Every row gives one point. The window is the flat piece filled in between its corners: a triangle in 3 columns, a solid with four corners in 4, and so on. A path goes straight from each point to the next, and from the last back to the first. List the points from which the path goes on through the window.

Window (3 x 3):
[[-57  31 -37]
 [  1 -63  11]
 [ 20 -35  14]]
Path:
(1): [  6 -26  38]
(2): [ 33 -44 -26]
(3): [ 12 -71 -29]
(4): [-10 -49  41]
(5): [ -1 -36  32]
(6): [ 27 -62 -27]
(7): [-29  31 -62]
(8): [-67  42  15]
(9): [ -9 -37  34]
(10): [ 15 -44 -10]
(11): [  1 -35 -44]
(12): [-31  -9  25]
(13): [-62  25  22]
(14): [-27  23 -77]
(15): [-35   2 -52]
(16): [-75  11  17]
Through the window after points: 1, 3, 5, 9, 11

Window (4 x 4):
[[ 28  11  15 -15]
 [  5   5 -91  -6]
 [-13  26  19 -10]
 [ 14 -95  32  14]]
Path:
(1): [  1  37  -1 -47]
(2): [27 52 10 40]
(3): [ 22 -67  30  63]
(4): [  8 -88  21 -23]
(5): [-15 -11 -37 -24]
(6): [  2  12 -25  36]
(7): [ 12  59 -39  38]
(8): [ -2  29 -29 -60]
(9): [-22  -4  37 -44]
(10): [ 0  7 44 10]
(11): [ 9 10 13 27]
(12): [ -3  -8  20 -68]
Through the window after points: 3, 11

Window (6 x 6):
[[-43  95  10  32  -3  10]
 [ -5 -27  62 -25 -12 -13]
 [ 33  55 -94  -3   4  -1]
 [-55  40 -36   0  -9   3]
 [-55 -25 -21  25  69  -9]
 [ 16   7   3  24 -28   7]]
Path:
(1): [  8  40   1  -7 -34 -20]
(2): [-45  49 -24  31  11 -15]
(3): [-43  41 -25  18  27  30]
(4): [-34  60   2   2  19  67]
(5): [-23  71 -21  28 -15 -36]
(6): [-21   8 -18  16 -16 -33]
(7): [-10   3 -15 -10   2  25]
(8): [-45  11 -17   1  20  17]
(9): [-37  12 -21  28   7 -66]
(10): [-45   8 -32  10  33 -58]
(11): [-35  14 -13   0  44  39]
(12): [-43  46  11   8  28  53]
(13): [-42  36 -13  33  22 -22]
(14): [  0  15   6  15  -1 -25]
(15): [ 9 -1 11  7  9 34]
(16): [ -1  43   8 -18 -28  31]
Through the window after points: 4, 8, 12

Window (8 x 8):
[[-12   7  24  13 -58 -11 -25  -8]
 [-13 -39  44 -33  82 -12  30 -15]
 [-38  47  31  70 -23   7   6  -9]
 [-74  10 -29  18   6  11  -6 -22]
 [ 56   9  38  44  16   4 -43  16]
 [-15  43   7  61  -6 -57   0 -20]
 [  6  -2  90 -23  76  17 -95  51]
 [-62  59 -15 -38  18  21  33 -11]]
Path:
(1): [-52 -12 -16  13  15 -15  26  50]
(2): [-33  27  -6   4  12  -1  19  40]
(3): [-29  45  14 -15  14  22 -10 -55]
(4): [-28  40   4  31 -16   3  -3 -84]
(5): [-55  23 -16  50 -24 -17  43  39]
(6): [-49  27 -11  26   5  -6  16  30]
(7): [-41  28  14   3  10  15 -23 -67]
(8): [-17  53  12  35 -20   3 -25 -25]
(9): [-29  31  -5  43 -39 -20  -7  64]
(10): [-14 -19  31  -6  49 -12  19  12]
(11): [ -5  -1  45 -13  56  -1  -4 -44]
(12): [ -5  24  32  17  19  20 -43 -73]
(13): [-45  -3  -2  10  25  -5 -13  77]
(14): [ -9 -21  34  21   9 -21  -6  66]
(15): [  6   8  64   0  30   2 -65 -50]
(16): [-40   5  12   0  33   9  -9 -44]
Through the window after points: 2, 6, 10, 12, 16

Window (9 x 9):
[[  9  29  57  13  40   8   9  -3 -41]
 [  0 -32   0  43 -37   8 -28 -49 -22]
 [-20   5  13  -5  13 -19  45   0  -6]
 [ 31  -5 -20 -19 -80   7 -57 -45 -12]
 [-44  28  37  10  43 -24 -19  -1   0]
 [-50  56  10  32  17  39  31  24   5]
 [-24  55 -13  24  95  13  33   8   3]
 [ 44 -10 -24  34 -84 -37 -53  -4 -22]
 [ -8 -51  27 -20  27  11 -21  55 -15]]
Path:
(1): [-37  25   8   1   3   5   3  -4 -63]
(2): [-19  14  -6   1 -23 -25 -24   0 -47]
(3): [ 36  -9  14  32 -18  -8  -4 -12  38]
(4): [  2  21  25   3   6  -9 -19   4  15]
(5): [-46  12 -21 -10   8 -22 -24   8 -69]
(6): [-34  27  -5  -3  44  -8  11  14 -80]
(7): [14 26 38 28 47 18  9 -5 29]
(8): [ 57  21  26  43 -16 -18 -18   1  38]
(9): [-30   4 -23  10 -17   2 -13   0 -53]
(10): [-48   3 -16  -8 -10 -13   4  15 -65]
(11): [ 7  2 15 22 -1 11 -6 -9 32]
(12): [  1 -19  18  29 -23   8 -19  -6   8]
(13): [-17  -1   2   8 -25   8 -14  -6 -50]
(14): [-37 -20   4 -12 -35   0 -28  16 -79]
(15): [ 15 -36  41  -9  -4   3 -23  22  12]
(16): [19  7 35 20 25  0  9 -9  7]
Through the window after points: 2, 6, 8, 16

Window (11 x 11):
[[-15   0 -11  28 -55  13 -27 -40 -59  -8  -9]
 [ 61   9  29 -42  -4   2   9 -65  18 -40   2]
 [-48 -26  12 -43  42 -61 -30  18 -16  17 -45]
 [ -9  24  21  48 -23  42 -41  12 -15  19  10]
 [  6  -8  -8 -36  25 -95  -2  13 -44  47 -27]
 [ 28 -38  -1  19 -13  34 -11 -18  12   2 -12]
 [ -2   7  20  60 -27  37  15   9 -54 -27   0]
 [ 18  14 -27  29 -18  24  -4  -4  -2 -41  37]
 [  7  24 -31 -47 -27  -4  22   7 -34  13 -42]
 [ 60   8 -14 -38  61  15   1 -43 -18 -20   8]
 [-37 -14  10 -23  39 -44  13 -41  12  41 -23]]
Path:
(1): [-15   5   9  13  36 -53 -42 -12  -3 -18 -86]
(2): [-33 -25   5 -43  13 -28 -12  11 -28  24  -2]
(3): [ -5  -8  15  -6 -11  -6  -6  -4 -37  19  18]
(4): [  0  27 -22  10  25 -19  -8 -18  -5 -19 -49]
(5): [ 10  23 -18  27  12 -28  -8 -28   3 -15 -33]
(6): [ -4 -22  17  -7  11   6 -10 -17 -15  14  19]
(7): [ -8 -14   6 -29 -15  -8   9   9 -46  12   0]
(8): [ -4  30 -26   3  21 -19 -21 -11  12 -13 -61]
Through the window after points: 1, 7

Window (12 x 12):
[[ 70  37 -44  17 -59  38  33  25  20 -18   4  24]
 [ 45  49 -16  -3 -24  37  85 -13  40   8  12  33]
 [ 61  39 -13 -28  -4  29   4 -23  32 -21 -39  12]
 [ 31  -2 -36  86  -4  59  53   5 -16  30 -22  67]
 [ 15  21  35  36  11  31 -31   3 -27 -30  29 -25]
 [-30  -8  -6 -12 -17 -22 -12  33 -25  59  15 -11]
 [ 59  86  -1   3 -13 -21  34  13  30 -32 -30 -22]
 [-83  -5 -34  23 -26   1   6  25 -14  -4  10 -10]
 [-29 -95 -30  52  18 -19   5  18 -26  19  38   2]
 [ -7 -14  58 -28 -22 -21  -3  39  -8 -27 -15 -20]
 [ 32  38   9 -37  32  10   0  72  18 -47   2 -16]
 [-20 -33 -12   3  11 -17   4  17 -81 -15  24  10]]
Path:
(1): [ 15  31   4  11  -3  -1   8   5  22 -12   9  50]
(2): [ 24  -8 -21   4   4  38  35  27 -48  -8  -4 -42]
(3): [ 25  32 -14   1 -14   5  36  15 -11 -16  -7 -34]
(4): [  4  26   3  19   3 -37 -14  21   9 -17  -1  50]
(5): [ -3 -12 -10  20 -19  -8   9   8 -15   1  11  28]
(6): [ -2 -12 -11  12  -2  24  40  13 -18  22  -9 -51]
(7): [ 39 -28  -8 -18  -2  25  42  -9  -4  10 -27 -63]
(8): [ 13  32  14  12 -22  -1   1  33   4 -26  -4  36]
(9): [ 32   7  15  20 -11  -4   5  13   9  -2  26  51]
(10): [  4  40 -50 -10 -14  53  31  22 -35 -24 -44 -54]
(11): [  9 -13  -7  19   0  31  10  22 -20   2  12 -18]
(12): [-19   0   4   6  -2 -29  -6   7 -24  -9  22  57]
Through the window after points: 1, 3, 7

Window (14 x 14):
[[-41  42  43   7  17 -19 -30  28  28 -23  30   3 -39 -12]
 [-19  49  -5  12 -18  51  -3  15  20 -32   8   0  36  20]
 [-13  88 -22 -17  23   6  50  -4  33 -38  -8  16 -24  11]
 [-26 -49 -22  25  12  -3 -11  33 -60  23  -4 -39  32 -11]
 [ -6  -2 -51   1  25 -17 -75   4 -34  18  24  15  19  -4]
 [  2 -37   6  28   3 -20 -51  69  23  27  -5  16  50  -9]
 [-25  46  30  14   5  12 -32  -6  21  -3 -36  41 -28  -2]
 [ 14  23  48 -30 -11 -13  -7   3 -24 -24  -1  18  -3  -8]
 [ -1  27 -78 -18  -1 -12 -57  28  -6  48 -17 -95 -30  15]
 [-27 -31 -30  -9 -23   2 -23  11  14  25  19  -4  -8 -11]
 [-26  13 -70  24 -27 -66 -29 -22 -45   9   3 -43  35   0]
 [-19  20  -5  -4   2  -1 -12   7  20 -80 -16  10 -36   1]
 [ 32  74  20  60 -25   2  12  23  -4 -29  15  25 -36 -25]
 [ 18 -69  44  24  34  20 -33  11  38  19   9 -31  26 -11]]
Path:
(1): [-15  13 -11  15  -5   6 -19  18  -1  -9   6  -4  -7  34]
(2): [ -8 -10  15  40  -9 -16 -40   9  -3   4  15   6 -17  61]
(3): [-14   5   1  -3  -3   2 -40  23  -4   1   6  -7  12 -37]
(4): [-14  48   0  -8   0  14 -10   1  25 -27  -8 -16  10 -60]
(5): [-16  33  -6  11   6   8   2  17  13 -20   9  12  -8  41]
(6): [ -1 -21   3  29 -14  -5 -36  28 -18  16  14   2   8  46]
(7): [-12  -2  -5  10   4   0 -40  25   8   6  -4 -17  18 -45]
(8): [-12  30  -3  -2   6   2 -16  13  10 -11 -14   3  10 -52]
(9): [ -9   8   3  21   4  -8 -15  17  -4   6   4  15 -15  64]
(10): [ -2  -8   2  29  -1  -6 -14  22   9  -4  14  -1 -10  37]
(11): [ -3  21  -3   8  -6   8 -15   9   5  -1   4  -6   5 -39]
(12): [-21  41   9   5  11  11 -34  17  22 -11 -25   3   8 -56]
(13): [-16  18  14  16  -1   0 -24   6  10  -2  -6  25 -18  28]
(14): [ -7  -4  -9  20   6 -14 -31  14   0   4  12  13   1  25]
(15): [ -8   3 -15   0   7   1 -46  21   0   8   3  -3  15 -37]
(16): [-14  17 -17  -5  -1   8 -17  14   8 -22  -8 -15  12 -37]
Through the window after points: 4, 8, 10, 12, 14, 16

Window (14 x 14):
[[  5  54 -87 -42 -28 -14 -18 -40 -35   4  -1  10 -14   2]
 [-12  28  41  27 -89  50 -45  -5 -58  50  16  34  -5  -2]
 [-45  -5   4  57  58  63  -2  12  43 -30  34 -11  19  12]
 [-21  -1   8 -27  47  74  19  31  43 -39 -20 -32  41 -16]
 [ 25  -3  61   0  20  11  29 -31  65  37  22 -21  14 -22]
 [-30  -2  28   2  45  26  21 -33  18 -11  17 -79  70   3]
 [ -6  31  35  32  24  -1  30   1  62   8 -38 -53  24  10]
 [ 18 -15 -23   4 -40 -21 -18  18 -47  11  19  14  40  16]
 [ 10 -12 -52 -41 -23  -8 -44 -15   3 -14  -4 -71 -16  -1]
 [-41  11  78 -11  33 -15  24 -20  41  -8   1  -1 -13  26]
 [ -3  -7 -59 -32 -74  -7 -24 -71   6 -13 -42  15  -2  -2]
 [-14  -3   8   4 -19  17 -68  -5 -31  80  -9  28  31   8]
 [-21 -31  34  24 -40   1  11  -8 -48  95 -12  -1  -6 -39]
 [  5  11  26  38  62  41 -27  -7 -13 -51 -12   0  20 -11]]
Path:
(1): [ 13 -18   2  -5  22  50   2 -46 -29   2 -12 -14   7  53]
(2): [-54  15  -6  30 -25 -10 -11  16  57   0   8  -7  22 -63]
(3): [-27   1   0 -17 -24 -27 -42  -6   7  -1  11  -5  27 -46]
(4): [ 39  -2   4  15  -3  53  24 -26  -5  35 -25   4 -26  52]
(5): [ -2 -26  -6   8 -31  21   3 -45 -13  45 -32  -1  -7  21]
(6): [-17  16  -4 -17 -34 -15 -17 -11  -1   3   6   0  15 -51]
(7): [-25   4  -2  -7 -16 -16 -42  -5  11 -10  26 -34  15 -57]
(8): [ 11  -6   7 -14  23  43  26 -33  -1   7 -32 -43   6  79]
(9): [  3  -8 -13   5 -13  20   7 -24   2  19 -14 -21  -6  25]
(10): [-28  11  16 -28 -21 -20 -47  -1  14  -1 -13 -14  39 -74]
(11): [-19  33  -6  -1 -19 -19 -21  -3   9   1  14 -26   8 -68]
(12): [  8  -5   8   2  12  35  -9 -22   0   2  -4 -10   8  29]
(13): [ 20  -3  -5 -26   0  29   7 -11  -7  10 -16 -39   3  40]
(14): [-15  -1  -9  -3 -12   0 -29  -9   8  -4  10 -31  17 -24]
(15): [-59  -4  14   0  -9  -8 -39 -10  27  -3  12 -35  60 -58]
(16): [ 33  10  -8   7  12  44  22 -24 -24  15  -2 -18   9  41]
Through the window after points: 1, 5, 7, 9, 11, 13

Window (14 x 14):
[[ 42 -24  31  12 -80  -4   3   3  -2   1  36  26  42  -9]
 [-25  85  47 -18 -20  -7  45  59  41 -17 -30  46 -53 -11]
 [ 14 -24  21  14 -38 -56  33 -30 -29  -4  31  10   0  51]
 [ 44  81 -12 -12  57  29   4 -41  11  21 -55 -37  54 -24]
 [ 95  33 -50  22  62  40   1  12 -13   0 -17 -42   1 -10]
 [-13 -30   5  34 -66  27  13 -52  11 -18  27  17 -18  12]
 [ 23 -62 -42  -2 -30  -7   7 -15  32  16  40 -88  26  39]
 [ 31   9  23   6  59  30   4  13 -13   3 -80 -44  14 -35]
 [ 33 -20   1 -37 -87   7  30 -12 -10 -60 -10  28   1  29]
 [-38  25  15 -41 -73 -17  39  38   6  62 -34  81 -75  17]
 [ 63  32  -4   8  38 -25 -63 -41  28   3 -54 -44   2 -35]
 [ 20  35 -64  39  34  -5  -7  19   1  -7 -64 -32  41 -20]
 [ 13  15 -29   1 -17   7 -32  -9 -47   3  15 -84  11  -1]
 [-20 -54 -11 -31 -26  -7 -25  -9  -4 -11  61  23  13  39]]
Path:
(1): [  0  18  -2   7 -58  47 -48 -10  11  22 -12 -31  12  87]
(2): [ 32 -29 -23   1   6 -38  44 -17 -16 -18  32 -38   6 -70]
(3): [ -8 -23 -27   3 -33  -7  49 -27 -11  -2  25  -8  -8 -40]
(4): [  6   2  22  18 -48  24 -16 -19  15  -4 -11  22 -16  42]
(5): [ 22  16 -41  23 -30  34 -25  29 -11   6 -34 -47  19  74]
(6): [ 45   4 -17   1  29  -5  18 -17   4  -1   6 -12  -1 -46]
(7): [  5  26  -9 -27  21 -25  38 -19 -17 -33   4  29 -23 -73]
(8): [ 29  22  14  15 -33  13 -10   9   2  16 -25 -10  18  57]
Through the window after points: 1, 3, 5
